Every row gives one point. Two turns around zero, p and q, are shown by what they do to some points. Where does a point land after both, in the order given? Backwards means that the second turn is done in reverse. Each puzzle has new turns, and all numbers are rounded.

Turn p:
-3 -14 20 -> 16 -14 12
5 9 35 -> 22 9 28
-9 22 2 -> -13 14 14
24 -10 -59 -> -18 7 -62
-16 -27 31 -> 19 -33 22
-1 19 -29 -> -26 17 -15
Turn q:
-17 -11 18 -> -2 6 26
44 23 -38 -> 8 -20 -59
1 0 20 -> 14 -1 14
-15 -40 -13 -> -39 -13 17
-13 28 13 -> 19 28 0
Where do these land?
p, then q backwards: -1 10 30 -> -10 -2 30
q, then p: -36 31 -6 -> -24 39 15
q, then p: 13 22 -8 -> -7 11 -23
q, then p: 2 -31 19 -> 24 -21 17
p, then q: 22 -32 -36 -> -40 -12 -32

Turn p:
37 -22 -7 6 -> 18 -26 -7 -29
-22 -3 -30 20 -> 27 17 -18 20
-42 -15 34 -29 -> -47 -13 -5 39
34 3 17 17 -> 12 -18 27 -23
24 17 15 -14 -> -16 0 18 -26
-32 21 -29 1 -> 6 41 -14 20
Turn q:
-18 -17 20 -14 -> -22 12 23 -9
0 9 19 -18 -> 6 0 18 -20
29 42 1 53 -> 63 -1 -10 36
-21 -29 4 -13 -> -36 9 9 -4
30 -1 -6 14 -> 13 -24 -4 19
23 19 -31 7 -> 21 -20 -33 3
-44 -24 -7 -28 -> -46 25 -3 -24
Where do these land?
q, then p: 9 9 -3 59 -> 52 0 26 -15
q, then p: -13 18 -4 -8 -> -10 14 -4 -16
q, then p: 0 17 -25 -7 -> 4 10 -24 -16
p, then q: 9 13 14 -14 -> -6 16 11 -15
p, then q: -1 -89 1 -16 -> -68 -17 -40 40
p, then q: 11 19 3 -7 -> 4 7 10 -20
q, then p: -15 13 14 -6 -> -17 8 12 -11

Turn p:
-12 -1 -12 -7 -6 26 -> -21 4 -17 -12 5 11
48 27 1 -9 -7 6 -> 43 12 -14 -7 -19 25
-11 4 44 14 18 -10 -> 0 -30 31 27 -1 11
-33 -51 1 -12 36 -2 -> -26 -8 13 12 61 -19
22 50 -5 22 8 -16 -> 21 23 5 28 -44 10
-24 -19 -20 -45 -5 -5 -> -19 22 13 -37 31 -9
10 -9 -9 37 -44 0 -> 2 -23 -30 -11 -34 -29
Turn q:
42 31 -12 25 31 -24 -> 39 31 -1 13 46 -17
31 35 13 20 -28 -16 -> 39 18 18 34 -12 -17
-19 -9 -13 -44 -3 22 -> -32 12 -9 -23 -21 30
-22 -29 5 22 -3 7 -> -11 -42 -4 1 2 -1
-23 3 30 24 -9 -42 -> -4 -17 3 14 -9 -57
23 -29 2 -10 28 18 -> 10 -9 8 -38 21 21
-34 20 9 -14 -27 31 -> -38 2 17 23 -31 18
1 -22 -35 -23 10 3 -> -4 5 -33 -25 3 24
Where do these land?
q, then p: -15 2 29 -27 -11 46 -> -30 -42 10 -23 -2 28
p, then q: -10 -5 -26 -40 13 22 -> -34 34 7 1 23 12
q, then p: -19 -19 -21 17 18 -4 -> -15 18 -8 11 27 -18
p, then q: 26 5 -4 55 -26 -61 -> 64 -9 -19 12 -40 -43
q, then p: -20 35 39 -23 -15 -3 -> -13 -26 38 -10 -39 0
p, then q: 14 -6 8 -18 5 5 -> 5 8 10 -13 12 13
q, then p: -2 21 -18 -14 3 46 -> -32 -11 -18 12 -8 38
p, then q: 17 -9 -8 25 30 -15 -> 28 -7 -6 19 25 -18
q, then p: 8 -24 2 24 -17 -35 -> 32 6 -8 -8 7 -38

Turn p:
-12 -20 7 -16 53 -22 -1 -18 -> 1 0 28 21 31 32 -15 -32
-35 35 25 7 -36 14 -3 15 -> -30 41 -18 -33 -8 -25 8 10
-3 13 8 5 2 -14 -2 29 -> -2 14 -8 3 13 -21 -20 7
21 -24 -38 -17 11 0 21 -1 -> 29 -38 -6 8 17 22 7 10
-2 -11 -20 9 -18 5 56 -33 -> 10 -7 5 8 11 19 61 28
22 -13 -9 -32 14 33 -34 4 -> 18 -24 -16 -18 -25 25 -29 -25
18 38 56 8 10 20 23 -18 -> 24 64 -2 15 -25 -4 21 -20
-6 35 -28 -30 -46 -1 -35 -30 -> -10 -30 -4 -55 -12 -35 29 -31
-14 9 0 19 -18 -9 -28 34 -> -29 1 -10 -8 -4 -32 -28 15
13 -2 -21 28 15 13 0 -5 -> -5 -18 -15 32 -12 5 7 1
-2 -60 20 21 13 -37 4 23 -> -5 -1 46 27 15 15 -40 40
Turn q:
33 15 -36 -21 -24 38 -3 19 -> 13 -8 -48 -22 -37 28 0 -15
-31 -27 -19 14 -19 -7 31 -27 -> -40 -16 -3 5 7 -38 26 -16
2 16 37 22 0 -14 -26 -2 -> 13 0 24 31 0 6 -15 32
-30 -14 -19 10 12 -10 -15 14 -> -28 12 -10 9 29 3 -15 -6
11 29 16 21 49 6 35 -4 -> 25 45 29 10 2 9 40 -7
1 34 26 -15 4 -21 -23 -16 -> 18 17 24 5 -19 -13 -31 25
-7 10 -11 -37 -17 57 -26 8 -> -22 -9 -11 -32 -43 42 -24 -9
47 -58 -11 -5 -14 -27 -4 -7 -> 35 -55 -17 -1 30 -23 -8 -27
-27 -3 18 11 10 -22 32 16 -> -13 16 13 -6 32 -14 26 23
Where do these land?
q, then p: 2 -11 12 23 12 -12 -35 5 -> -17 3 -4 30 -25 5 -21 -6
q, then p backwards: 45 15 -1 -1 -21 16 6 -8 -> 43 0 -10 -5 -9 29 2 -12
q, then p: -24 9 12 -74 -4 8 -3 3 -> 10 4 6 -69 9 -3 -26 -27
p, then q: 24 -30 -2 30 7 -18 5 11 -> 5 -18 -4 28 26 25 5 21
q, then p: -2 -25 15 43 8 20 -9 -20 -> -22 24 16 29 -21 25 11 18
q, then p: -14 -40 10 60 1 4 5 33 -> -20 14 -22 52 13 49 -2 14
p, then q: -13 3 32 43 -8 -15 -1 7 -> -14 23 -1 19 5 -2 -1 48
p, then q: 20 42 -43 -23 -5 22 -4 0 -> 9 -11 -28 -11 4 -39 3 -49
p, then q backwards: -13 26 -6 -49 27 -5 24 -10 -> 22 -29 -22 -3 43 -3 19 26
p, then q: -25 10 -29 -53 -18 -18 11 -21 -> 15 11 32 -50 12 -13 5 -36

Turn p:
-17 19 -12 -2 7 -20 23 -14 -32 -> -15 18 -6 -13 27 -30 3 14 -21
24 17 44 -4 -2 -28 9 -1 -20 -> 7 30 34 -8 -24 -12 16 7 -30
21 7 -8 17 29 47 -2 17 9 -> 25 -28 -30 -7 -9 35 -12 1 -21
23 -34 27 6 23 37 3 -10 -8 -> 2 -17 1 -10 -14 31 6 -45 -30
-13 37 12 -3 -42 -5 30 -24 -30 -> -16 52 2 12 28 -3 33 23 -17
-3 -40 -42 17 -16 -17 -25 28 29 -> -5 -21 -15 35 -16 -15 -42 -13 46
-21 -5 26 35 23 30 -4 -4 8 -> -1 -30 20 6 19 36 -13 -3 -26
-13 -20 -25 -26 -7 -16 2 26 39 -> -4 -32 -10 15 -14 -25 9 5 46
-6 38 17 -28 -1 15 -13 -5 -48 -> -22 35 -2 -46 1 20 14 26 -15
5 -19 -39 -11 -15 -43 -23 -13 52 -> 27 -5 6 16 3 -36 -14 -15 68
Turn q:
34 -16 10 -8 -1 15 3 8 -18 -> 17 7 17 -22 -2 -13 -2 4 30
12 -27 -26 -14 -8 -20 -21 -15 -13 -> -11 -4 -3 -16 1 -35 -37 -7 -4
-8 12 -11 -5 9 -27 -5 49 -28 -> 16 38 -15 35 -4 -2 -29 16 8
12 -31 13 29 -31 6 -20 -3 -2 -> -13 -7 33 -15 -23 -28 7 24 -7
25 -26 8 16 18 -8 -26 0 18 -> -18 -2 30 8 21 -34 7 0 8
14 -42 -20 25 -24 34 -17 16 3 -> 9 -39 24 -2 -19 -35 -3 37 11
10 -20 2 23 -23 -11 26 5 10 -> 2 4 -11 -12 -13 -27 29 20 -8
-21 6 -12 16 38 -18 -7 11 -50 -> 33 30 9 20 25 6 -37 9 -29
-34 16 9 -37 15 12 24 -14 42 -> -24 -22 -37 -2 25 46 20 -11 8
-38 52 36 -34 13 5 39 -45 -6 -> -2 16 -24 -30 12 81 16 -35 -20
33 -4 -29 25 -8 11 2 -3 12 -> 20 -25 6 5 -12 -37 14 -12 2
-38 80 21 -35 2 1 3 -9 33 -> -27 4 -27 29 -11 77 16 -44 0
Where do these land?
p, then q: -5 40 36 0 33 -12 45 43 19 -> 27 51 -8 -16 -13 -27 -3 57 25
p, then q: 5 0 -6 17 -18 -8 -6 -25 52 -> 0 -5 28 6 17 -25 45 -17 6
q, then p: 6 -16 -1 -18 7 47 15 -27 -19 -> 5 -17 -5 -25 -31 10 27 -34 18
q, then p backwards: -8 31 -17 -19 24 -34 22 35 13 -> 16 -4 -42 17 -46 20 18 -10 1
p, then q: -16 -3 -30 11 -14 6 -41 -4 32 -> -26 -37 21 29 16 -13 17 -6 15
q, then p: 0 3 -9 25 52 -28 25 43 -14 -> 50 -1 -12 -7 -10 -16 -36 24 -44
q, then p backwards: -14 4 16 2 -13 20 -8 -26 -32 -> 9 9 31 6 25 10 -28 2 -11
p, then q backwards: 12 -5 -38 15 -45 5 -2 -21 5 -> 8 25 -8 -26 29 -28 9 35 1
p, then q: 3 0 -14 5 -16 -23 -43 -39 10 -> -31 -4 20 20 12 11 21 -44 12
q, then p: 26 2 40 -13 -21 36 -24 1 -25 -> 5 -2 31 10 -18 36 46 8 22
q, then p: 17 -43 1 -21 -6 17 -3 -22 -25 -> -5 -11 19 -31 -30 -8 18 -4 35
p, then q: -28 -13 22 -6 16 -26 20 42 -17 -> -20 31 -13 -6 -8 5 -16 50 -21

Turn p:
-11 4 9 20 4 -3 -22 13 -10 -5 21 -> -4 15 18 25 1 -11 -9 13 -8 -2 -14
-4 -16 3 -18 10 8 -15 7 15 -23 -2 -> 22 6 -1 -19 -4 -17 -5 23 5 -6 0
-12 9 8 54 -10 20 14 -19 15 3 -10 -> 9 19 15 25 8 29 -12 -26 -8 -23 31
-17 -14 -3 -7 -9 -15 21 2 -9 5 -9 -> -14 3 -13 -12 -11 -9 5 -23 1 -12 -7
23 -16 -7 -9 -11 -15 -2 2 -2 14 9 -> -5 -16 8 -3 -16 -11 11 -8 8 23 -1
40 16 2 -10 0 24 13 2 -11 -8 -5 -> 6 -21 14 -24 19 28 0 4 -9 20 -4
-7 4 2 16 14 -11 -29 0 -18 6 -4 -> -3 -9 5 30 12 -13 -8 6 7 -11 -14
-6 14 12 -17 8 37 -2 -9 -11 5 -5 -> -16 -3 -3 -17 22 17 -22 21 4 -6 8
-20 -3 -5 0 -6 -16 -2 -17 2 -21 16 -> 10 27 -17 8 -6 -12 -12 -8 3 9 -8
-25 8 -4 -11 -13 -18 -13 8 6 5 -12 -> -5 -1 -24 11 -24 -1 1 8 5 -16 -11
41 10 17 -17 5 -17 18 -2 -7 9 13 -> -9 -7 12 -13 11 14 30 -4 15 34 -15
-2 -16 -35 -2 7 5 19 12 29 9 -12 -> 9 -13 -15 -13 -12 -14 20 -7 -23 -9 33
Turn q:
1 -31 -19 25 9 -13 15 -11 6 -8 17 -> -23 -24 -24 -17 9 12 6 20 -10 4 -14
3 14 14 -2 -9 -33 20 -1 -11 1 1 -> -8 19 -6 -13 -12 -27 -16 8 -6 -13 -8
13 6 24 -9 -14 19 47 6 -22 -17 -8 -> -1 3 1 9 -18 -41 15 -24 1 3 -40
22 -9 6 -16 10 1 -22 -12 8 -15 4 -> -1 8 5 5 18 19 6 -17 -25 -11 2
-8 17 11 1 11 0 -27 -3 14 -11 -6 -> -9 14 19 17 9 7 3 4 -3 -4 24
6 4 -6 10 10 18 11 4 28 18 15 -> 15 -15 10 -15 0 4 31 17 3 0 4
-4 9 -22 -5 1 -17 -19 10 -13 4 -9 -> 10 8 -17 9 8 6 -23 5 12 -8 15
11 -6 1 -13 -6 31 -4 -30 -25 6 14 -> 15 -16 -5 -2 -2 -5 2 -35 -26 24 5
8 -15 13 5 6 3 -6 10 2 2 11 -> 5 2 9 1 2 13 3 9 -12 7 -15
-17 28 -10 26 -22 7 -7 27 -9 -7 2 -> 8 -19 5 34 -16 -17 -14 24 17 -4 10
10 6 9 3 -24 -23 2 11 14 2 -10 -> -3 3 17 -8 -4 -7 -18 8 6 -29 -9
-39 -17 -17 -26 14 2 -12 4 13 13 -14 -> -4 14 -10 -8 -9 38 3 -9 33 12 19
-5 -5 -3 1 13 6 1 -16 -4 16 -17 -> -1 2 -1 -15 14 -2 1 -9 11 19 8
Where do these land?
q, then p: -2 11 -7 12 -2 3 -20 -11 -18 -6 6 -> -8 -1 14 20 4 -21 -6 -3 -3 8 -1
q, then p: 14 -7 -11 -1 -4 -16 -18 -5 -8 10 1 -> 6 -14 3 0 12 -13 -12 19 0 9 -4
p, then q backwards: -19 -9 -5 -18 40 16 4 27 -20 1 6 -> 28 10 6 30 11 -31 20 -20 7 -8 2
q, then p: 2 -9 8 2 4 -5 12 -21 -6 -7 0 -> -14 -1 -21 0 4 -8 -5 -6 6 -6 -5
p, then q backwards: -9 -1 8 1 -5 0 13 -11 97 -2 6 -> -37 48 -15 -45 36 3 -10 15 24 27 32
p, then q: -15 -1 15 9 8 -11 4 21 -10 1 -9 -> -26 8 -1 15 2 -15 2 -5 10 -3 -5
p, then q: 22 7 11 -1 -8 0 -5 1 1 -11 7 -> 15 3 21 -6 4 -3 3 -6 5 5 -9
q, then p: 8 21 -6 -9 -7 -12 2 -11 -8 -12 -19 -> 18 14 -16 19 7 -9 0 -2 5 10 -9
q, then p backwards: -3 -12 -10 9 8 10 14 16 4 -11 -10 -> 6 13 11 -10 7 -21 -8 -3 -7 9 -6
q, then p: 11 17 -9 7 -4 -8 15 -6 -19 5 10 -> 5 -14 -8 7 -8 -17 10 -9 -2 13 -18
p, then q backwards: 4 -10 8 -4 -10 30 -31 -1 -14 42 -4 -> -28 3 -4 39 -31 -9 -15 -6 16 -7 -13
q, then p backwards: -12 -6 -1 -8 -19 -6 10 3 0 -11 7 -> -12 -2 -1 -5 -22 -8 -2 7 -3 8 -8

Turn p:
1 8 -29 8 29 -11 29 -11 1 14 -2 5 -> 25 -13 -15 -6 -22 14 2 -26 1 5 12 24
13 -17 -30 1 -45 12 2 -9 -14 -26 -15 20 -> 0 -2 2 -34 34 -33 23 2 -20 -13 -15 19
22 34 22 10 20 -15 -38 11 5 -27 -13 -23 -> -21 17 42 11 -16 26 -22 6 -11 -38 13 -9
28 27 39 -5 13 20 -41 61 -26 19 -12 -16 -> -45 -12 63 1 -21 -1 -46 16 -6 23 12 -29
-6 -15 43 -17 3 -21 -28 18 -6 -9 7 15 -> -32 11 -3 33 16 10 -26 23 -15 9 -14 -7
-23 25 27 -1 19 26 -53 12 -10 5 -2 -20 -> -6 -5 30 1 9 27 -34 17 7 -3 12 -55
-8 19 41 -3 -1 -2 9 14 9 1 -1 -43 -> -13 33 12 21 -26 -3 2 5 9 6 22 -34
4 -25 -14 37 30 7 31 -16 -12 43 29 8 -> 42 -47 -26 12 -29 -9 0 13 19 19 11 24
-8 -16 -36 -30 -3 7 23 21 2 11 -9 20 -> -14 -8 -24 -31 11 -7 1 -30 6 30 -7 17
-29 -36 -40 13 -39 -13 14 13 7 -1 -22 21 -> -20 -25 -49 -25 20 -22 34 -15 -23 -5 -5 2
7 -25 -31 14 14 13 14 -10 29 14 49 -3 -> 16 -22 -27 -9 -15 6 15 16 54 -3 -10 25
-2 -29 -26 -3 -8 11 30 -37 -4 -45 -17 7 -> 29 24 -30 -24 30 -29 5 -9 -6 -26 5 29
-8 21 14 -3 -28 4 10 -6 18 -22 -14 37 -> 4 24 -4 -8 1 -10 7 -12 -27 -9 -46 -13
-10 42 34 -21 -20 -27 -27 1 -24 -21 18 -16 -> -12 41 35 16 11 36 12 28 -27 11 2 -21
20 -12 -16 1 17 -10 23 -61 25 43 3 -12 -> 45 -18 -4 39 -3 -3 25 -35 40 -5 7 27
Turn q:
-4 -33 -3 3 5 -9 1 60 -9 2 20 -22 -> 35 3 -21 -10 46 -6 6 -38 10 5 2 14
33 7 12 -36 -43 52 -4 -38 -9 12 -18 13 -> -56 38 9 -2 -9 -12 -1 35 -44 -22 -15 24
-20 -23 0 20 1 2 -1 10 -22 35 2 -16 -> -1 -30 -21 -12 21 12 7 -17 8 -26 -11 13
-10 -14 -22 22 0 -32 -30 13 -5 -20 18 -33 -> 34 -28 -13 -41 17 -11 5 -2 8 25 7 -15
19 6 12 -46 -31 -14 3 -25 -17 22 -23 23 -> -16 1 10 23 -7 -15 -38 20 -50 -23 -7 13
-28 -37 -28 -22 34 0 22 10 -26 0 11 -9 -> 8 -22 -8 16 32 18 31 -41 -27 -2 13 -19
-12 16 -18 11 23 -16 -29 17 49 -4 -15 -6 -> 18 -10 32 -12 -3 23 -13 -2 30 44 -16 -4
13 12 3 31 26 -9 -33 17 -2 -19 -12 12 -> 10 -2 23 -6 19 -12 -6 18 45 6 1 -23
7 5 -21 -24 -24 20 30 -12 -25 30 27 29 -> -23 2 -31 38 7 12 11 21 -35 -11 18 29
9 42 15 16 21 -16 -9 7 8 -15 -4 -39 -> 30 21 1 -29 -15 20 -21 10 26 -1 1 -31
-33 -23 14 -8 24 -10 -8 11 -6 2 44 -7 -> 31 -21 9 -10 8 8 24 -30 0 -12 35 15
-11 29 19 13 -27 20 28 -23 19 -30 -28 28 -> -14 23 5 28 -58 -20 15 19 10 0 -29 -6
37 14 19 20 -9 11 30 -47 45 -15 -24 27 -> -55 26 6 18 -59 -18 -21 7 21 16 0 -10
Where do these land?
p, then q: -4 -19 24 -24 41 -14 -17 -8 52 -7 -10 -36 -> -1 -5 14 -33 -40 12 36 23 36 41 0 -3
q, then p: -30 -28 -19 -21 -2 22 -17 8 -14 -18 5 13 -> 22 9 -18 19 -21 -19 -17 -4 -18 24 17 22
q, then p backwards: -35 -19 21 -4 3 -15 55 -20 -17 -7 19 17 -> -3 -2 4 43 7 -36 24 -15 25 25 -35 -15
q, then p: 22 -1 23 12 -18 -6 -13 -2 -9 -6 5 13 -> -27 7 -6 6 -3 27 6 4 -12 -6 -11 8
q, then p: 16 -14 -43 17 -12 -7 -12 -26 -13 -15 16 -23 -> -16 -11 -18 -9 12 16 9 -8 23 42 32 12
p, then q: 23 -1 -6 7 -3 -10 -11 -7 37 25 18 3 -> -21 0 0 9 -26 -21 7 -23 16 14 -25 3
q, then p backwards: -2 67 24 7 -26 14 -12 11 -20 25 15 0 -> 9 -4 3 27 23 -3 -3 -22 4 -51 55 -2
q, then p backwards: 34 -19 -13 -16 -9 -14 -1 -9 -26 18 4 -9 -> -18 -28 0 0 5 -4 -14 14 -23 -20 -28 10
p, then q backwards: -2 -23 -32 10 -19 -8 -10 -26 -10 -12 -34 3 -> -8 -39 6 -12 -2 2 -11 12 -42 10 19 -5
q, then p: 24 -17 0 15 -18 -4 11 52 -8 -20 8 -8 -> 8 -13 11 7 -18 39 6 -36 2 -15 1 32
q, then p: 13 17 7 7 22 36 -6 -23 -18 8 8 10 -> -4 30 -21 -25 -20 7 -7 17 6 4 -3 -25
p, then q: -97 -23 11 5 63 1 1 60 -2 -3 -47 19 -> -4 -50 -7 -78 53 38 47 39 -55 26 -1 -3
q, then p: 11 15 19 -2 -18 17 36 -23 20 26 -1 -12 -> 10 -2 5 -38 25 4 23 1 -20 -5 -22 -28
p, then q: 28 63 -16 -13 -5 -12 -3 14 30 -13 -7 10 -> -13 26 18 9 -46 -13 13 15 -25 -37 -29 0
